Each point is reached from the start by the listed moves, each made once or not at all, plus a little noise. Is the number of moves made odd or even? Then give how often each move was made.

Moves:
(1): .54 .23 .07 -.34 .25
(2): -.38 -.14 -.20 .52 -.68
(3): .48 -.15 .41 .28 -.28
Start: -.09 .14 .25 .27 .10
Points:
.92 .20 .72 .14 .07 -> even (1, 0, 1)
-.04 .12 .28 .27 .11 -> even (0, 0, 0)
-.48 .01 .02 .78 -.57 -> odd (0, 1, 0)

Moves:
(1): -.10 .11 -.05 -.06 .05 .18 .19 .01 .04 .08 -.05
(2): .09 .01 .10 -.13 -.08 -.04 .06 .09 -.04 .27 .29
(3): .19 -.21 -.11 -.04 -.19 -.11 .12 -.02 .28 .07 -.29
(4): .05 .13 -.07 .00 -.11 .18 .00 -.27 -.04 -.10 .25
(5): -.15 -.02 -.22 .26 -.19 -.01 -.01 .12 -.07 .06 .02
(6): -.20 -.02 -.06 .00 .09 .04 -.13 -.15 .13 .01 .15
(7): -.03 .04 .22 .17 -.10 -.06 .02 .02 .09 .11 -.11
(8): .18 .08 -.10 .15 .09 .12 -.10 -.02 .06 .19 -.06
(9): -.20 .16 -.01 -.32 -.28 .19 -.21 .05 .04 -.03 .08
Start: .03 .14 .12 -.28 -.04 -.10 .32 .07 .07 .29 .09
Points:
-.19 .16 -.20 .06 -.46 .10 .48 -.23 .51 .52 .06 -> even (1, 0, 1, 1, 1, 1, 1, 0, 0)
.42 .30 .14 -.17 -.35 .17 .61 -.14 .43 .94 .12 -> even (1, 1, 1, 1, 0, 0, 1, 1, 0)
.07 .14 -.23 .25 -.40 .05 .20 -.26 .52 .66 .06 -> even (0, 0, 1, 1, 1, 1, 1, 1, 0)
-.40 .25 .09 -.04 -.26 -.02 .41 .18 .22 .84 .38 -> odd (1, 1, 0, 0, 1, 1, 1, 0, 0)
-.11 .26 .21 -.54 -.56 .09 .47 .13 .51 .53 -.27 -> even (1, 0, 1, 0, 0, 0, 1, 0, 1)
-.13 .31 .20 -.11 -.13 .05 .23 -.32 .24 .34 .36 -> odd (0, 0, 0, 1, 0, 1, 1, 0, 0)
